Every row gives one point. Examples show where two turns around zero, p and q, send a point. Where does a point land after both, in the order given? Backwards means that the second turn is done in reverse. Each puzzle has new turns, and all numbers are rounded.
In the rows, 128 means zero.

Turn p:
[118 135] -> [117 123]
[138 161] -> [106 154]
[128  88] -> [161 106]
Turn q:
[150 145] -> [134 155]
[146 124] -> [145 136]
[ 88 114] -> [106  92]
Where do these land?
p, then q: [116 162] -> [ 95 113]
q, then p backwards: [102 101] -> [ 95 110]
p, then q backwards: [135 114] -> [139 117]
q, then p backwards: [158 136] -> [159 126]

Turn p:
[109 170 145  97] -> [105 169 150 102]
[125 116 119 159] -> [146 123 118 155]
[127 127  80 153] -> [127 131  83 158]
[129 107 151 107] -> [120 106 155 116]
[150 121 145 124] -> [142 113 135 109]
Turn q:
[148 154  81 133] -> [132 184 129 138]
[114 144 144 140] -> [123 115 143 148]
[163 121 130 125] -> [153 138 135 105]
[122 113 141 151] -> [144 107 119 141]
[ 92 108 144  91] -> [ 87  96 113 108]
Where do these land?
q, then p backwards: [143 141 142 154] -> [121 118 151 153]
p, then q: [123 118 139 154] -> [157 126 135 129]
q, then p: [148 124 136 111] -> [114 123 138 106]
p, then q: [ 75  95 117 134] -> [149  94 117 176]
p, then q backwards: [155 143  79 122] -> [109  84  97 116]
q, then p backwards: [122 141 172 117] -> [125  94 154 106]
q, then p: [131 133 110 103] -> [108 151 133 123]

Turn p:
[115 127 115 123 120  93 137 128] -> [104 111 107 120 124 109 131 130]
[147 105 136 117  93 105  94  95] -> [101 117 124 133  88 145  89 101]
[113 103 135 156  98 113 133 147] -> [104  96 140 148 117 130 128 159]
[122 103 105 144 166 138 137  82] -> [127 122 105 157 165 151 142  87]
[122 110 108  89 103 120 136 133] -> [122  99 114  90 110 140 131 126]
[125 174 106 154 161 173 142 140] -> [155 178 131 138 155 128 178 141]
[157 122 109 121 135 121 141 137] -> [151 115 115 129 111 117 143 116]
[130 151 155 113 137 140  97 162] -> [154 157 138 113 125 120  98 159]
[122 156 184 134 140 149 135 129] -> [135 155 178 125 156 111 111 133]
Turn q:
[136 101 109 146 128 143 112 144] -> [131  99 129 159 130 141 118 140]
[155 158 133 137 131 114 110 152] -> [143 142 125 142 122  88 111 144]
[149 164 107 125 152 107  99 128] -> [149 131 131 115 130  95  80 134]
[113 144 134 110  83  98 115 123] -> [ 99 129 114 106  84 105 131 123]
[110 111 166 132 145 160 171 134] -> [121 155 142 141 162 156 174 125]
[157 128  84 147 126 118 139 139] -> [152 100  90 135 141 119 113 140]
[125  90 150 120 112 129 130  77] -> [137 114 145 114  99 159 158  91]
[129 140 100 144 146  85 106 142] -> [126 102 124 126 142  85  93 123]
[ 92 136 153 124 115 165 144 106] -> [103 166 130 126 123 168 143 111]
[113 108 145  96 141 162 154 134] -> [119 142 149 117 146 165 158 150]
Where do these land?
p, then q backwards: [152 140 126 100 105 121 110  96] -> [109 148 134 125 107 121 110  86]
p, then q backwards: [114 137  99 136 134 143 127 142] -> [137 127 132 119 118 144 159 139]
q, then p backwards: [138 119 143 114 149 124 159 142] -> [111 143 123 131 143 148 156 144]
p, then q: [152 171 141 166  93 143 121 176] -> [109 162  96 155 113  75 163 145]
q, then p: [111 147 138 122 146 140 125 118] -> [127 158 134 116 139 124 116 126]
p, then q: [130 132  81 141  72 163 107  95] -> [ 96 172  85 135 118 185 137 130]
q, then p: [101 110 103 118 151 103 127 123] -> [135 108 115 117 156 145  96 119]
q, then p: [122 104 180 102 143 124 125 153] -> [124 110 172 119 153  86 122 140]
p, then q: [113 110 116 156 121  99 156 110] -> [105 102 125 131 157 141 142  96]
p, then q: [146 111 152 125 165 120 121 125] -> [160 111 146 139 119 115 108 111]
